Every row gives one point. The points of each table are mixes of a few directions, plus a little noise. Count the directions of each table, and those that both share. Where both have some left over, give the other angles between the two spaces (their principal angles), to ten degrees, smallest first.
In the rows, zero is written as 128.

First (7 x 2):
[[203  57]
 [134 123]
 [142 115]
 [129 127]
 [ 77 176]
 [ 85 169]
 [126 129]]
Second (7 x 2):
[[ 83 139]
 [236 103]
 [135 127]
 [ 81 139]
 [112 133]
 [ 91 135]
 [159 121]]
Directions: first 1, second 1, shared 0; angles 30

First (8 x 4):
[[134 122 128 102]
 [139  56 131 128]
 [148 123 128  35]
 [120  65 130 214]
 [121 232 124  89]
 [129 123 128 128]
 [118 124 128 176]
 [116 178 126 151]]
Second (7 x 4):
[[163  85 104 137]
 [149 102 114 134]
 [ 97 165 149 120]
 [118 140 135 125]
 [153  98 111 135]
 [174  72  97 140]
 [ 41 234 186 105]]
Directions: first 2, second 1, shared 0; angles 40

First (7 x 9):
[[206 129 116 157 162 202 179 104 228]
 [159 126 119 133 111 147 119 122 146]
 [101 124 126 109  74  89  68 141  64]
 [145 123 126  89  94 103 154 169  99]
 [108 124 127  96  75  84  93 156  63]
 [141 130 126 148 151 155 137 109 163]
 [ 36 140 154 165 229 117 146  95 133]]
Second (8 x 9):
[[ 88  78  89 148  63 206 107 104 157]
 [144 122 112 111 148  91 118 159 123]
 [ 91  74  95 145  66 193  88 136 198]
 [148 142 137 114 159  84 125 158 129]
 [169 161 139  99 180  91 151 157  54]
 [133 191 202 146 154 109 164  89 133]
 [127 117 122 124 104 218 125 156 100]
 [124 140 127 136 150  31 146  66 130]]
Directions: first 3, second 4, shared 0; angles 50, 60, 70

First (9 x 12):
[[117 118 122 124 156  88 164 173 143 120 103  92]
 [142 142 136 134  88 186  78  65 108 142 164 179]
 [140 139 136 133  92 179  83  73 110 139 159 172]
 [122 124 125 126 143 105 147 152 136 124 114 109]
 [136 138 133 131 101 165  95  87 115 136 151 162]
 [149 147 139 138  72 210  58  39  99 146 179 199]
 [107 109 116 119 188  41 203 223 159 109  74  52]
 [129 129 129 129 124 133 123 122 126 129 131 132]
 [108 109 118 119 186  45 202 220 157 109  76  54]]
Second (9 x 12):
[[170 154  81 111 169 126 135 178 102 106 131 147]
 [185  85  84 156 182 152 151  94 132 224  88 127]
 [110 183 120  50 132 115 118 175 121  68 156 163]
 [ 52 132 159  73 109 140 178  92 155 133 162 135]
 [ 88 194 135 108 121 116 171 191  95  41 182 118]
 [165  78 174 200 144  98  67 106 150  96  90 141]
 [154  42  97 178  64 152  97  87 136 178 101 114]
 [112 161 195 147 126 105  77 106 141 155 102  98]
 [116 123 107 129 106 147 158 124 118 153 140 109]]
Directions: first 1, second 6, shared 0; angles 60

First (11 x 18):
[[149 116 167 147 107 110 132 119 142 117 121 105 132 137 129 155 119  97]
 [ 98 145  73 101 162 158 121 141 109 143 141 162 123 115 127  89 142 175]
 [116 135 103 117 141 140 125 135 121 134 132 141 126 122 128 113 135 148]
 [115 136 103 116 144 142 126 132 119 134 133 144 125 123 127 109 136 150]
 [189  92 249 184  56  67 142  99 170  94 104  58 138 155 132 211  97  29]
 [ 72 162  21  78 192 184 115 154  91 156 149 191 119 102 125  53 155 217]
 [143 119 157 143 110 113 131 122 138 121 122 111 131 135 130 147 120 104]
 [177  99 223 175  69  79 138 105 161 102 108  72 137 151 132 195 103  48]
 [107 142  85 108 155 151 123 137 113 140 136 153 125 118 127  98 139 164]
 [130 127 133 130 125 126 128 127 129 127 127 124 129 130 127 132 126 123]
 [114 138  97 112 147 143 124 135 118 137 134 147 126 120 127 108 136 153]]
Second (11 x 18):
[[146 136 130 155 110 118  94 134 131 125 104 136 136 136 114 137 144 144]
 [137 117 166 118 127 115 157 112 132 106 125  83 129 110 137 154 105  66]
 [111 133  59 135 114 131 106 148 123 145  91 176 153 117 147  92 151 200]
 [146 117 123 187  68 103  87 143 149 145  91 163 150 165 136 134 149 178]
 [146 132 166 120 146 137 145 114 136 112 172 115  99 140  99 135 112 104]
 [139 135 150 122 142 135 134 120 130 117 155 121 109 135 106 132 121 116]
 [ 54 106  61 116 123 144 120 162  97 200 112 157 156 144 192 108 150 165]
 [133 162 168  84 202 159 130 113  99  98 172  76  91 105  78 146 123  63]
 [ 97 124  39 116 116 124 132 145 119 139  66 163 171  80 176  88 141 183]
 [135 118 178  81 169 145 207  94 141 104 215 101  79 126 111 123  77  72]
 [167 128 170 173  91 102  99 124 145 114 104 117 134 149 108 161 134 116]]
Directions: first 1, second 5, shared 1

First (9 x 24):
[[135 147 120 114 125 124 128 108 123 134 110 132 139 106 101 147 122 128
  122 113 131 131 127 137]
 [138 157 119 109 127 118 128  92 114 135  97 135 138  94  84 159 112 122
  116 115 129 136 130 134]
 [121 105 139 145 132 133 128 153 135 121 150 122 116 157 161 104 138 129
  138 147 126 125 130 118]
 [137 157 115 106 124 122 129  97 119 136 100 135 143  92  85 158 117 128
  117 106 131 132 126 140]
 [121 109 143 147 134 125 129 141 126 120 146 124 112 154 154 111 127 118
  134 159 124 133 136 111]
 [127 132 138 131 132 118 129 112 113 128 121 131 119 125 117 137 114 113
  124 151 125 141 139 112]
 [113  64 103 150 114 182 121 249 202 118 206 104 140 194 242  47 210 191
  164  66 140  70  84 169]
 [134 151 135 119 133 110 130  86 103 132 100 137 125 103  87 158 101 107
  115 147 123 148 142 115]
 [127 129 137 132 132 118 130 115 117 127 124 130 120 128 121 133 115 116
  124 149 124 138 138 115]]
Second (11 x 24):
[[113 124 178 127 185  76  90  94  91 143 125 122 103 146 112 143 103  95
  122 207  99 129 171  90]
 [121 134 150 115 164  97  99 103 109 143 119 124 122 127 107 146 119 117
  123 156 110 120 149 118]
 [141 134  84 125  82 170 158 155 161 117 129 133 153 109 137 118 149 158
  132  56 153 124  90 164]
 [133 150 113  96 138 123 107 114 133 145 110 128 152 101  96 150 139 148
  123  85 126 107 120 158]
 [128 131 128 125 130 126 125 125 128 130 127 127 131 125 124 131 129 130
  127 125 127 126 128 130]
 [124 103 140 164 111 139 154 147 127 107 148 130 104 156 164 101 118 110
  135 167 134 152 132 100]
 [127 146 130 100 154 108 100 106 121 148 112 125 141 110  97 152 130 135
  121 115 117 110 135 141]
 [113 128 178 121 188  74  86  90  90 146 121 121 106 141 106 148 105  97
  121 203  97 125 172  94]
 [136 140  99 114 109 148 135 136 147 130 121 130 150 109 121 132 144 151
  128  75 140 118 106 158]
 [134 100 109 171  70 176 185 173 150  92 155 134 116 150 182  86 132 127
  140 124 155 156 105 118]
 [136 116 100 150  79 170 170 163 153 105 142 133 132 133 161 102 139 140
  136  96 152 141 101 138]]
Directions: first 2, second 2, shared 1; angles 50
